Each row is a point. Each copy is the shape, with its points in the same order, stretched, turned, moved and blurred by noise. Some copies are also mirrored. Which?

Shape, 8 rows:
[[ 2.2 -2.0]
 [-1.4 -0.7]
 [ 0.9 -2.3]
 [-3.1 -3.8]
 [-6.6  0.5]
 [ 3.6 -2.9]
 [ 1.3 -1.7]
 [ 2.4  3.5]]
Copy 1, 8 rows:
[[ 2.5 -0.3]
 [-1.4 -0.2]
 [ 1.0  0.6]
 [-3.2  2.8]
 [-5.9 -0.7]
 [ 3.8  0.7]
 [ 1.5  0.4]
 [ 2.8 -5.1]]
Copy 1 is: mirrored
Copy 2 (8 x 2):
[[ 1.1  3.2]
 [-0.7 -1.2]
 [-0.1  2.2]
 [-3.7 -0.6]
 [-3.7 -7.1]
 [ 1.4  5.3]
 [ 0.4  2.1]
 [ 4.4 -0.7]]
Copy 2 is: mirrored
Copy 3:
[[ 0.3  1.2]
 [-0.6 -2.4]
 [ 1.3  0.1]
 [ 1.5 -4.1]
 [-3.7 -6.7]
 [ 3.5  2.8]
 [ 0.9  0.4]
 [-3.1  2.8]]
Copy 3 is: only turned

Shape (8 x 4):
[[-1.7  1.1  1.4  2.1]
 [ 3.1  2.0  2.8  0.6]
 [ 0.6  3.2 -3.2 -3.7]
 [-4.4  4.1  2.9 -0.5]
 [ 3.9 -4.6  3.2  3.7]
 [ 2.2 -2.1  0.0 -0.4]
 [-0.8  0.3  4.2  1.9]
 [ 4.5 -3.6  0.0 -2.9]]
Copy 1, 8 rows:
[[ 2.1  0.4 -0.9 -0.1]
 [-2.1  1.4  2.9 -0.5]
 [-3.7  4.6 -2.7  0.4]
 [ 3.9  4.3 -2.3 -4.7]
 [-2.1 -7.7  3.7  2.0]
 [-3.7 -3.0  0.2  0.5]
 [ 2.0 -1.5  0.9 -2.4]
 [-7.2 -4.0  1.1 -0.6]]
Copy 1 is: mirrored
Copy 2:
[[-0.3 -0.2  2.4 -1.3]
 [ 3.2 -3.2  0.5  0.7]
 [-0.4 -0.1 -1.9  2.7]
 [-0.5 -0.6  5.1  2.1]
 [ 2.3 -3.8  0.1 -6.4]
 [-0.6 -2.3 -1.4 -3.6]
 [ 1.2 -2.7  3.8 -1.3]
 [-0.6 -4.6 -3.7 -3.1]]
Copy 2 is: mirrored

Shape (9 x 6):
[[ 2.7 -2.0 -0.4 -2.4  0.6 -1.7]
 [ 0.3 -0.4 -3.2 -2.7  0.5 -3.4]
 [-0.2 -0.5 -2.2 -0.3 -2.7 -2.1]
 [ 0.7 -2.2 -0.8 -4.1 -0.9 -2.5]
 [ 1.7  7.5  6.4 -2.2  5.5  3.6]
 [-0.2 -0.7  1.3 -3.7 -2.5 -3.6]
 [ 3.0 -1.4 -0.3  2.1 -2.3  1.9]
 [-0.7  2.3  3.3 -1.1  2.7  6.3]
 [-0.5 -2.1  1.2  1.2  1.0 -1.5]]
Copy 1, 9 rows:
[[ 0.1 -1.6 -1.8 -3.2  0.7  1.8]
 [-1.0 -0.5 -2.6 -1.1 -1.3 -1.8]
 [ 1.1 -0.5  0.3 -1.3 -2.8 -0.7]
 [-1.6 -1.9 -1.7 -2.9 -1.9  1.4]
 [-2.3 -0.3  4.6 -2.1 10.7 -1.2]
 [-1.4 -3.0  0.7 -4.1 -2.4  0.3]
 [ 4.0  0.5  1.4 -2.2  0.5  3.3]
 [-1.4  0.6  4.2  1.8  6.3  2.6]
 [ 1.5 -3.7  0.7 -0.4  0.9  0.7]]
Copy 1 is: only turned
Copy 2, 9 rows:
[[ 0.4 -3.7 -0.5  0.1  3.7 -3.2]
 [ 0.3 -2.3 -3.3 -3.0  3.3 -3.2]
 [-0.3 -1.2 -3.1 -1.1  0.4 -3.7]
 [-1.7 -2.6 -0.7 -0.8  3.4 -5.0]
 [ 1.4  5.2 10.5  0.1 -1.9  7.2]
 [-3.2 -3.2  1.4 -0.6  0.2 -5.1]
 [ 2.0 -0.3 -1.1  3.1 -0.8 -2.6]
 [ 0.2  6.5  3.9  2.9 -0.3  4.9]
 [-1.5 -2.4 -0.3  0.6  0.5  0.1]]
Copy 2 is: mirrored
Copy 3:
[[ 1.2  1.0  0.3  0.8  4.3 -0.1]
 [ 1.3  3.6  1.8  1.2  2.4 -1.0]
 [ 1.5  1.9  2.1  0.7  0.2 -0.1]
 [ 1.1  1.7  2.3  0.8  3.9 -2.3]
 [-9.1  2.0  0.4  1.5  2.3  6.7]
 [ 0.6  0.3  4.1  2.5  2.9 -1.5]
 [ 1.0 -1.0  0.4 -2.0  0.7  2.3]
 [-7.9 -0.6 -0.9 -1.1  0.1  2.0]
 [-0.8  0.0 -1.2  2.0 -0.1 -0.2]]
Copy 3 is: only turned
Copy 4, 9 rows:
[[-1.2  1.6  3.6  0.2  0.8 -3.0]
 [-3.7  3.2  1.4 -0.9 -3.4 -4.4]
 [-2.1 -0.9  0.4 -3.2 -3.3 -3.2]
 [-2.0  1.6  3.4 -1.9  0.6 -5.4]
 [ 7.9  6.9 -3.3 -0.3  4.7  6.1]
 [ 0.3  1.3  2.3 -4.0 -0.3 -7.1]
 [ 0.9 -2.6  2.5 -1.7 -0.2  2.2]
 [ 1.8  2.6 -2.9 -1.6  6.3  6.8]
 [-1.0 -0.7  0.1  1.2  1.9 -1.8]]
Copy 4 is: mirrored

Shape:
[[ 2.8 -1.9 -0.1 -0.2 -0.6  1.0 -2.8  3.6]
 [-0.9 -0.8 -1.1 -0.9  0.8 -3.0 -1.9  0.7]
 [ 0.4  0.0  0.8 -0.2  4.2  0.9 -0.3 -2.8]
 [-1.2  1.0  5.2 -0.1  2.4 -3.2 -2.6 -2.8]
 [ 0.3 -2.8 -2.2 -2.6 -0.8  0.4  0.1 -0.3]
 [ 2.8 -1.2 -5.0  3.6 -1.2 -0.4 -2.6  2.3]
 [-0.9  1.8 -3.0  0.2 -1.3  5.0 -1.3  1.0]
 [-4.1  0.4  4.1 -0.4  2.4 -2.9  0.4 -3.3]
 [ 3.4  5.8 -0.1  4.3  0.5 -5.6  4.9  3.5]
 [ 6.7  4.4  0.9  6.6 -3.7 -5.1  2.8  1.1]
 [ 0.5  1.5 -1.1 -3.1  0.9  0.0 -3.2 -1.7]]
Copy 1:
[[ 1.5  0.8 -0.9  0.4 -2.5  3.4 -3.1  1.0]
 [ 0.7 -1.6 -1.5 -2.2 -1.4 -1.7 -0.3 -0.2]
 [ 1.5  0.5  1.8  0.1  3.3 -2.9 -2.1 -2.0]
 [-1.6 -2.0  2.8 -3.0  1.3 -3.8 -3.7 -1.7]
 [ 3.4 -0.6 -0.2 -1.6 -1.4  1.5  2.0 -0.9]
 [ 0.0  0.1 -4.4  2.1 -4.3  1.7 -2.0 -3.1]
 [-0.5  5.5 -1.8 -0.1  0.5  3.1 -0.8  0.0]
 [-1.7 -2.9  3.0 -3.3  4.0 -3.5 -0.9 -1.7]
 [-7.1 -1.4 -1.5  6.1 -3.4 -6.1  0.0  0.1]
 [-7.9 -2.3 -0.5  6.4 -8.0 -2.7 -1.5 -4.3]
 [ 1.9  2.4 -0.2 -3.0 -1.9 -2.1  0.0 -0.1]]
Copy 1 is: only turned
Copy 2 (11 x 8):
[[ 3.9 -1.0  2.3 -0.5  3.8 -2.2 -0.6  0.3]
 [ 0.1 -0.6 -0.7 -1.6  1.6 -1.4 -0.6 -0.6]
 [-2.4 -3.4  2.0  1.5 -0.3  1.1  2.9 -2.2]
 [-3.3 -6.5  1.7  0.1 -0.3 -3.7  2.1  0.1]
 [ 1.3  1.2  1.1 -0.7  0.6  1.5  0.5  1.8]
 [ 4.9 -1.1 -3.6 -1.7  2.4 -0.8 -2.6 -1.8]
 [ 1.9  0.8  1.6  3.0  1.9 -1.3 -4.4 -0.1]
 [-4.7 -2.8 -0.5  0.7 -2.9 -2.4  2.1  0.4]
 [ 0.6  4.4 -1.1 -2.6 -4.1 -4.0 -0.2 -8.9]
 [ 4.2 -0.6 -1.0 -2.9 -6.7 -4.3 -0.6 -8.4]
 [-1.6 -2.6  3.4 -0.3  3.1  0.2 -2.0 -0.1]]
Copy 2 is: only turned
Copy 3, 11 rows:
[[-1.3  0.7 -0.4 -1.7 -0.3 -2.8 -3.5  3.0]
 [-0.2 -0.2  1.4  1.7  0.8 -2.6 -0.8 -0.5]
 [ 1.1 -0.4 -1.4  1.0 -1.4  2.2 -0.4 -4.1]
 [-0.5  2.8  3.5  2.2 -1.2 -0.2 -2.0 -7.7]
 [ 0.9  0.6 -1.8  0.1 -0.6 -2.0  1.9  2.7]
 [ 0.9 -3.8  1.3 -4.0  3.3 -1.4 -2.9  4.4]
 [-4.0 -0.7 -2.8 -2.4  2.7  0.1  0.1  4.6]
 [-1.1  3.0  4.0  4.5 -1.5  2.0  0.7 -6.0]
 [ 3.5  0.5  3.3  3.9  5.3  6.9 -6.3  2.4]
 [ 5.8  1.6  5.1 -2.2  5.6  6.6 -6.5  1.3]
 [ 0.5  0.0 -2.3  0.3  2.6 -3.0 -0.2 -2.1]]
Copy 3 is: mirrored
Copy 4, 11 rows:
[[ 1.2  0.9  1.2  1.8  1.1  1.8 -5.0  2.3]
 [-1.2  2.4 -0.7  1.3  2.4 -3.2 -0.9  0.9]
 [-0.4 -0.6  3.5  2.0  1.1 -1.9  2.3 -2.2]
 [-4.7  0.8  3.3  4.6  1.4 -3.5  1.5  0.5]
 [ 0.0  2.9 -0.4 -2.2  0.8 -1.2 -2.5 -2.0]
 [ 3.3 -0.6 -3.9  2.5  1.9  2.8 -3.3  1.4]
 [ 3.0  0.5  0.6 -1.6  3.3  3.9  3.4  1.4]
 [-4.8  0.3  1.6  1.2  1.7 -5.6  3.3  0.2]
 [ 1.8 -0.3 -4.6  3.8 -4.1 -4.3  1.4 10.7]
 [-1.1 -1.4 -6.1  6.1 -6.2  0.6 -2.6  8.9]
 [-0.9  3.9  1.9  1.5  1.8 -0.9  1.5 -2.0]]
Copy 4 is: only turned

Shape, 15 rows:
[[ 1.5 -1.1 -0.8  1.7 -0.1  0.0  7.3  3.1 -0.4  4.1  0.0]
 [ 6.3  2.2  1.9  2.9 -2.8 -2.3 -1.4 -2.4 -4.4 -2.7  1.2]
 [ 3.4  2.9 -0.6  3.9 -3.6 -3.3 -1.8 -3.9 -3.8 -2.3  4.5]
 [ 1.5 -1.2 -4.5 -3.8 -3.8  4.1  0.4 -0.2  2.2 -0.7 -2.7]
 [-0.3  2.2  0.4  0.9 -3.6 -2.5 -1.8 -0.1 -1.6 -2.4 -5.3]
 [-2.6  0.6 -0.7  0.5 -3.6  4.4  0.7  3.9  1.9 -0.4  0.3]
 [-3.5 -4.5 -0.1 -0.8 -2.1  3.1  2.0 -1.9  1.6  2.2 -0.9]
 [-2.7 -2.3 -5.8  0.4  2.5  3.0  3.0  2.1  2.5  0.2 -0.3]
 [ 3.7  5.6  4.0 -0.1  1.0 -1.7 -1.4 -3.8 -3.5 -2.5  1.8]
 [ 2.0 -1.2  1.1 -1.7 -0.7 -4.7  0.7  2.3 -0.9 -0.3  3.3]
 [-0.6 -2.0 -2.1  0.1  0.0  2.3 -2.1  1.4 -1.4  2.6 -2.5]
 [ 0.6  1.1 -0.2  1.2 -1.7 -1.6  0.7 -0.9  4.5  0.6 -3.1]
 [ 3.3  0.1  1.8  3.2 -0.4 -4.1  0.1 -1.3 -2.0 -3.7  0.8]
 [ 6.6  0.0  4.0  4.0 -0.3 -0.7 -2.6 -1.4 -1.7 -3.7  2.7]
 [-1.5 -2.3 -4.5 -0.3 -0.5  3.9 -0.2  2.8  4.5  6.3  0.4]]
Copy 1 (15 x 11):
[[ 0.9 -0.6  2.4  2.1 -2.1 -0.4  1.3  5.9  3.6  3.5  2.3]
 [ 6.2 -5.7  1.4 -1.9 -1.2  0.4  4.0 -7.7 -0.1 -2.2  2.0]
 [ 2.2 -8.3  0.9 -2.3 -2.7 -1.0  3.5 -6.6 -0.3 -1.9  1.5]
 [ 0.5  0.2 -1.9  3.1  1.8  7.3 -0.5  2.6 -5.0 -1.0  5.6]
 [-0.7  2.0  0.0 -3.2 -2.4  2.2  3.3 -2.0 -2.2 -4.1  1.0]
 [-3.3 -0.8  5.3  0.5  0.1  2.2 -2.1  4.0 -0.7 -2.5  5.0]
 [-3.0  0.8  2.5  5.9  0.6  2.0  0.4  3.2  0.0 -0.7 -0.3]
 [-1.7  0.3 -0.2  1.6  0.9  0.6 -4.0  7.0 -1.8  1.4  0.6]
 [ 2.6 -4.9  1.0 -4.5  2.1 -0.8  4.5 -9.4  3.1  1.2  2.5]
 [ 1.0 -1.6  2.7  1.8 -3.0 -1.9 -0.8 -3.2 -1.8  4.5  4.2]
 [-0.6 -0.1  2.4  0.2 -1.4  5.0 -1.9  0.0 -2.4  0.4 -1.5]
 [-0.6  1.2 -2.7  1.6 -2.7  1.1  0.2  0.4  3.0 -1.2  2.3]
 [ 3.8 -2.2  1.1 -0.4 -1.2 -3.9  1.8 -5.0 -0.3 -2.0  0.9]
 [ 8.0 -5.1  3.1  0.3  0.8 -1.6  0.0 -8.9  2.0 -2.9  2.0]
 [-3.7 -1.7  0.6  3.6 -3.2  5.5 -5.6  4.8  0.1  3.4  1.8]]
Copy 1 is: mirrored
Copy 2:
[[ 4.0 -0.1 -2.0  5.4 -1.6 -1.0  2.3  2.8 -3.2  4.8  1.9]
 [-3.0  0.1  2.7 -1.7 -6.9 -4.2 -0.5 -4.3 -0.2  0.0  0.2]
 [-5.1  1.2  1.1 -1.0 -3.5 -5.2 -2.2 -3.4  2.7 -1.2  1.7]
 [-0.3 -4.3 -0.8 -2.6  1.1  0.3  6.3  2.2 -1.3  0.5 -4.6]
 [-2.2  1.4  6.8 -3.3 -1.7  0.6  0.6 -0.1 -4.1  1.1 -2.9]
 [ 0.5  2.2 -0.7 -2.1 -0.3  2.7  5.2  5.2 -0.5 -0.5  1.5]
 [ 1.8 -3.7  1.9  1.5  3.5  4.6  4.6  2.5  0.4  0.2  1.4]
 [ 2.8 -0.5 -5.0  0.6  4.2  2.9  2.8  1.9 -3.4  0.5 -1.8]
 [ 1.7  3.3  3.6 -1.6 -4.8 -3.8 -0.7 -6.0  3.0 -1.4 -0.7]
 [ 3.2 -1.5  0.5 -0.4 -3.3 -2.5 -3.4  0.8  1.2  0.9  2.6]
 [-0.1 -1.3 -0.4 -2.7  1.9  3.6  1.5 -1.0 -2.1  4.7 -0.9]
 [ 0.0 -0.3  3.1  2.0 -1.8  2.1 -0.3  2.7 -0.3 -0.8 -3.8]
 [-0.2  0.0  2.8  0.1 -5.2 -1.9 -2.3 -2.3 -1.7 -2.3  0.3]
 [-0.6 -0.7  0.6 -1.5 -9.2 -0.1 -1.5 -3.9  1.3 -3.0  1.2]
 [ 0.8 -1.8 -5.0  1.1  2.8  4.6  1.5  4.0  1.8  4.0 -0.5]]
Copy 2 is: only turned
Copy 3, 15 rows:
[[ 6.9 -5.5 -2.5  2.5  2.0 -4.6  0.7 -2.0  4.3 -2.1  0.6]
 [ 3.3  5.0  0.4  4.9 -2.0 -0.8 -4.4  4.5 -0.7 -2.2  0.2]
 [ 4.0  6.0  0.5  3.7 -1.0 -0.7 -2.7  0.1 -3.9 -2.6  2.4]
 [ 4.6 -0.7 -2.6 -4.1  0.6  1.6  3.3  0.8  0.6  5.2 -2.7]
 [-0.4  2.4 -2.0 -2.7 -4.0  0.6  0.3  3.0  0.5 -2.0  0.1]
 [ 1.9  0.6 -1.9 -3.0  3.9  0.7  4.4  0.1  4.0  1.7  3.2]
 [ 4.4 -2.8  2.2 -3.7  4.2  1.1  4.5 -2.3  1.8 -1.1 -2.1]
 [ 1.2 -6.5 -1.5 -2.8  4.5  0.4  3.0 -4.1 -0.5  2.7  1.3]
 [ 0.3  5.2  0.6  3.3  0.7 -5.0 -5.1  2.3 -1.1 -0.9 -1.7]
 [ 2.1  0.9  0.6  4.7 -1.8 -4.1  3.4 -1.6  0.8  0.0  0.9]
 [ 1.6 -3.5  2.2 -2.3 -0.7  1.4  0.1 -0.4  3.3  2.2  0.7]
 [ 1.6  1.4 -3.8 -0.8 -0.1  1.3  1.3 -3.1  2.5 -0.9 -3.2]
 [ 0.9  2.3 -0.3  5.2 -0.7 -0.2 -1.4  2.0 -1.4 -3.0  0.4]
 [ 0.9  4.9  2.1  8.3  1.6  1.0 -3.3  3.5  1.9 -0.4  0.3]
 [ 4.1 -3.8  0.1 -3.3  2.6  1.4  2.5 -7.6  5.4  4.3  0.4]]
Copy 3 is: mirrored
Copy 4, 15 rows:
[[ 3.6 -4.6  1.5  2.9  0.2  2.3  0.3  3.3  1.2  6.3 -1.4]
 [ 0.6  1.5 -0.4  3.9  2.7 -3.5  1.4 -3.9 -3.8 -0.3  2.8]
 [-0.8 -1.4 -4.7  4.7  0.2 -4.4  0.8 -1.7 -5.4  0.0  2.0]
 [ 3.9 -4.4  1.5 -3.5  1.9  3.9  1.3 -1.7  0.4 -2.6 -1.9]
 [ 0.5  4.3  0.3 -2.5 -2.0 -1.0  2.5 -1.2 -0.5 -1.4  2.9]
 [-2.5 -1.0  0.6  0.2  0.7  2.1  2.1 -0.6 -0.3 -0.2 -6.3]
 [-0.8 -4.8 -2.1  0.0 -0.5  4.8  1.4 -2.7  4.0  2.0 -0.6]
 [ 1.8 -3.7 -1.9 -0.9  1.6  5.2  2.4  5.5  1.1 -1.2 -3.7]
 [-0.8  2.0 -3.2 -1.2  6.2 -2.6  0.8 -3.3 -6.8  2.3  2.0]
 [-1.2 -2.3  0.1  0.1  3.4 -5.3 -3.8  1.1  0.0  2.2  0.0]
 [ 0.2 -0.9  0.9  0.0  1.4  4.0 -1.6  1.5  1.0 -2.7  0.1]
 [ 3.1  1.6 -3.2 -2.0 -2.6  1.2  0.3 -1.4  2.3  2.4 -3.4]
 [ 0.2  2.4 -3.0  2.7  2.3 -4.8  1.5 -1.0 -0.1  0.7  2.8]
 [-0.2  3.0 -1.4  4.1  6.8 -4.0  0.2 -4.9 -0.4 -1.1  0.6]
 [ 1.9 -5.7 -1.2 -0.1 -0.4  6.5 -3.5  1.8  2.8  0.3 -6.9]]
Copy 4 is: mirrored
